Rows are points. Examples show where two turns around zero, p and q, send a point. Write where each new point lands after one turn and then the other. Backwards means that the second turn is done in reverse. Each puzzle has new turns, and all numbers are rounded.

Turn p:
[-30  23  10] => [ 0 39  7]
[24 10 -8] => [ 13 -11 -21]
[-27  -3  -8] => [-22  16   7]
[ 33 -31   6] => [ 10 -44   8]
Turn q:
[ 14 -39  22] => [ 35 -28  13]
[-8 37  4] => [-21  30   9]
[13 31  4] => [-1 34  2]
[-12 -16 -32] => [-14 -21 -28]
[ -8 -14   1] => [ -1 -16   2]
Where do these land?
q, then p backwards: [  0 -14  21] => [  7 -13  20]
p, then q: [-19   0  19] => [ 2 17 21]
p, then q: [-17 -20 -14] => [-20 -15  17]
p, then q: [27 24 21] => [ 31  17 -22]
p, then q: [  8  11 -48] => [-32 -17 -34]

Turn p:
[-17  25  -7 -25  -6   4] => [-12  22 -22 -19  11   7]
[  0 -14   4   4  15   5] => [  6 -18   6   5   9   3]
[  5 -14  -5 -19  25 -12] => [  5 -26  -3 -22   8  -9]
[-25   8   4  35 -14   6] => [-20  12  -2  39  -1   7]
[ 14  -6  23 -12  -2   5] => [  8   3  25 -14   4   7]
[ 20  20  -1 -17   4   3] => [ 17  17  -2 -19   7 -11]
[ 16 -12 -11  26 -15 -27] => [ -2  -8   7  16 -36 -22]
[-14  -8  -6   8  -7  16] => [-1 -2 -8 15 -2 19]
Turn q:
[ 5  7  8 29 -7 28] => [-10  24  -6  26 -13  15]
[ -6 -36  17 -19  -8  -8] => [ 10 -32  22 -10 -16  13]
[  8  15 -11   8 -19  14] => [-13  22 -15  -5 -10   5]
[-17  17  -7   3 -20 -13] => [-19   1  -7  -8 -12 -24]
[  1  -4 -20  12  25   5] => [  7  -5 -21  15  21   5]
[ 12  -5  11 -14  15 -23] => [ 26  -7  15  -9  10 -10]
[ -3   5   3 -20  14  -4] => [ 1 -5 13 -9 19 -4]
Where do these land?
p, then q: [ 11   2  18   9  15 -15] => [ 17  -9  18   7  -3 -15]
p, then q backwards: [-15  24  16  12  16 -11] => [-19  30  -2   0  18   3]
q, then p: [  9  -6 -48   9  -7 -13] => [ 16 -13 -39 -15 -22  -4]
q, then p: [-16 -10  11   3   8  15] => [-4 -7  9 21  7 12]
p, then q backwards: [ 14   4 -29  13 -19  -4] => [ 10  -3  -1  31 -19 -12]
q, then p: [-20  -5  18  -2   1 -10] => [-15 -10  21   5  -6   2]
q, then p: [ -2  -7  14   1 -11 -14] => [ -6   4  16  -5 -15   2]
p, then q: [  1   3   4 -34   0  27] => [ -5  15   8 -14  28  24]
q, then p: [ 16  -3  -4 -10  -3  25] => [14 13 -9 -1 18 16]

Turn p:
[ -9  12  19  31   8  18 -16  11] => [-21  -9  -1  35  23   0  -8   2]
[-12  -4  -4  10 -27  -3  17  -9] => [-17   5   7  -6 -18 -25   6   2]
[ -5  -5  -4 -15   2   4  17  -8] => [  0   2   8 -22   0   0   8   7]
[  8 -19 -12  -1 -21  12  14 -22] => [-13  -9  13 -18 -22  -5  20 -14]
[ 14  -3  22 -10  13 -21  14   4] => [ 31 -14  -5  -5   8 -11   2  14]
[  6 -17 -15  -4   7  -2   1   5] => [  1  -8 -11 -13 -12  13  -3   0]
[-15  13  16 -16 -12   3 -14  16] => [  6  15  23  12   5   1 -22   8]
[ -1   7   3  -6  20 -15 -17  -3] => [ 16   6 -13  -1  18   5 -12  -9]
[ 13  18 -24  11  10   5 -16   6] => [ -3  14 -20  17  -1  23   8 -10]
Turn q:
[-10  -4   8   6   8  11   0   1] => [-1 -8  0  3 -7 13 10  1]
[  8  12 -20  -5 -13  -1 -13  48] => [ -4  19   8   1 -15 -35   8  35]
[  4  -3  -3  -9   9  -9   7 -10] => [  2  -5  -6 -11  12  -3  -1  -9]
[-18 -10  -3  23  14 -34  -2  -3] => [-12 -14 -13  27  20 -12  17 -16]
[-8  7  5 -7  1 14 -4  0] => [ -7   2   3  -8 -13  10   2   2]
[ -1 -14   7  -5  -6   4  21 -12] => [ 21  -9   3  -5  -3   6  -3 -18]
[ 20  -3  18  15  -6  -4   7 -15] => [ 14   1  12  11  20  15 -13  -5]
[ 3 14  0 -6  8  2  6  3] => [ -2  10   2 -12   4   2   8   1]
[  5  20   0 -23 -29 -13 -17  32] => [-17  21  29  -5 -14 -35 -10  13]
[  8 -17   5  -3   9  10  -6 -18] => [  4 -19  -6  -7   5  16 -13   2]
[-11  -3 -17  14   6  20   1 -26] => [  4   0 -32   4  -8  23  -4  -6]
Where do these land?
q, then p: [-17  -7  -2  17  -6 -19 -11   2] => [-18  -4 -19   0   0 -20  -4  -5]
p, then q backwards: [-24  -3   8 -23   7 -46  10  38] => [ 48 -10 -35 -10 -23  23 -10   4]
q, then p: [ -9 -11  -4  13   6  11   0 -12] => [-17  -6  -2  -2 -12  10   8  -6]
p, then q: [ 16  10  12   9   7   6   8 -16] => [ 19  -6  -5  -1  16   3  14 -10]
p, then q: [ 9  3 -2 11 -5 -2  9 23] => [ 11   7   1  19  -9 -11   5  11]
p, then q: [ 18  -1   1 -17   4   3  -1  -3] => [ 17   0   7 -11   3  10  -8   5]
p, then q backwards: [  0  22  10 -32  11  10 -26  -5] => [ 26  14  25  12  -8  -2  23 -17]
p, then q: [-17   7   9   5  10   7   5  -3] => [-12  -8  -3  -4   4  -1  20   1]
q, then p: [  5 -14  -3  10 -32  10   4  -4] => [  4  -6  -1  28 -13  -1   3 -22]
p, then q backwards: [ 11 -15 -12   1   3  10  -4  -6] => [-16  -4   8  -6   9   9   2 -10]
q, then p: [  7   8 -17   5  -4  10   8 -16] => [  0  16  -3   6  -3  17  12 -10]

Turn p:
[ -7  -4  11 -22 -28  -6   1  18   6  24  -5] => [-11 -21  -7 -33 -26   2   2  -5  -1  -4  -3]
[ 30  -3 -13  10   8  13  15  19   0  -2 -19] => [ 16 -26  -6   8  18 -11  14  15   0  23  -2]
[-14 -20   5   7  -3  15 -17 -12  10 -21 -13] => [ -8   0  -8  23   3  34   2 -15   0   1  -2]
[ 20 -16  12   9 -23 -17  -5   5  18 -19   2] => [ -1  -9 -14  20 -22  -5   1 -10 -12   7 -32]
[-13  -5   7   6  22  -4  25 -21   4  10  15] => [-10  19  29   4  -4  -5 -15   2  12  17  11]
[ -1  11 -11   7  -2  18  16 -21 -24   1   7] => [17 22 14 -4 10 -4 17 -9 -2  8 20]
[-15  -4 -22   2   7 -13 -17  21   2  14  12] => [-16  -6 -13  -4   1  -8 -20  14 -19 -14  19]
[  4  25   5 -25   2  15   5 -10   9 -25  16] => [ 11  15   6  12 -14  -1  23  10  27 -23  -1]
[-14  -3  13  -3  12 -19 -13  11 -17 -14   4] => [-10  -5  14   5  11  -1 -14  -8  -9 -28 -10]
[ -9  28  22   1   1  11  12   1 -12  24 -18] => [ 10   4  20 -40  10  14   5  11   7   5  -7]
[ 30   4 -14  -6 -21 -13  11 -22 -24  10 -27] => [  8   5 -17 -23  19 -26  22 -28   5  21 -11]
[-15 -11 -22  20  14 -20  -9   8  13   4   9] => [-24   6  -9  14   5  -6 -23  15 -21   4  10]
[  3  -3   6  -4  12  18 -23   4  14  -6  17] => [ 15  -3  -8  18 -10  14 -15   9   9 -16   7]
Turn q:
[  5  13   7 -12  24   4   9  15 -18  -2 -21] => [ 23 -14  16 -11  13   1   3   1  -4  -7 -27]
[ -9 -34   1  13   1 -17 -10   6  -3   8 -14] => [-25  -7  -6  11   7 -22 -19  -4 -14   8 -12]
[  9   4 -20 -13  -2  25  16  -2  11 -29  15] => [ 10 -13 -17  -8 -21   5  25  11  18 -22  11]
[ -6  -1 -19   8  -5 -29  -6  13  18  11  -8] => [-23  11   2 -10   6 -20  10  11  -9  23  -1]
[-31 -24  -3   7   3 -35  14   6   3  27   1] => [-35 -21   9   2  23 -14  -3 -10 -18  28  11]
[  1   0   9   6  -7   8   7  -9 -11  12 -29] => [ -3  -4  17  10  -7   8 -12  -6  11   9 -24]
[ -2  11  -4  -6  14  30  -3  -6  25 -36  28] => [ 10   0 -22 -21  -5  14   5  19  17 -37  26]
[-10 -29  12   1 -17 -19  -1  24   7  24  10] => [ -7 -11   3  13   3 -29 -18  -1 -18  28  21]
[ 13  32   8  22  -6  14 -10  -9 -10  16 -10] => [ 11  27  15  14  -1  29  -6  12   6   9 -15]
[ 21  -6  -3   0   5   6   4  -8  -4 -14  34] => [ 16   1 -30  12   3   6  13  -5   3 -12  16]
[ 14  13  17 -11   2  -5  -2 -16   2   5 -14] => [ 12  14   6  -9   3   4  -7 -18  16   6 -11]
[ -1  13  -7 -14   2  14 -16  -9 -14  10 -10] => [  8   7   7 -11 -16  20  -3  -7 -13  -2 -15]
[ -4   8   2  -2 -14   4  -2  -5  -6 -31  18] => [  3  10   2   8  -8  -1  12  -3   5 -30  18]
Where do these land?
p, then q: [ -9   2  -6   4 -12  -9   3  30 -10  -1 -18] => [ -1 -31   4   4   2  -8   1 -16 -14 -11 -10]
p, then q backwards: [ -1 -33   1 -21  14  26   6 -25 -13  29  26] => [ -8  -2  41 -26 -30   6  11 -17  21  10  21]
q, then p: [-23  16   4  -1  -7 -18   9   2   8  -7  -8] => [-10   3  25  -3 -14   6  -9   3  12 -10 -11]
p, then q: [-13   8   8   8  -4   9 -14   1   6   5 -24] => [ 10 -18  -1 -13 -16  12  -5   9  -3  -7 -10]
p, then q: [-10   5  -3  -2  13 -14 -20  -1  -7 -26 -10] => [-13  -3   2  -8  15   6   2  13   5 -28 -15]
p, then q: [  2  -3  24  10  -8 -13  -2   3  -4 -15  -6] => [ -5   0  11   5  -4   1 -14  -8  10  -6 -25]
q, then p: [-4 -4 -8 23  2 -3  3 12 17 -7  5] => [-15 -11   7   3   0  -4  -6  20 -14  -8   6]
q, then p backwards: [ 30   3 -26   6 -12  26  13 -34 -18   5  48] => [ -1 -14 -18  -1 -31  51 -25 -16  27 -27  -3]
q, then p: [ 16 -33 -10 -24  -3   4  -1 -25   5  36   5] => [ -2  18 -33 -20  -3  -1  -3 -25   1  19  34]
p, then q backwards: [  0   6   7  -8   7   6   7   8  10 -27 -20] => [  2   8 -12  19   6   3  26  -3 -11  -9 -10]
q, then p: [ 5 15  3 -4 -9 -1 -8 23 11  9 15] => [ 18  -6   4 -12 -10 -23  -7   8  -5  -9  -3]
q, then p: [  5  18   6  10  19 -12   6   6  -4  -1 -13] => [  0 -12  10  -1  17   3  -6  14  19   3 -10]
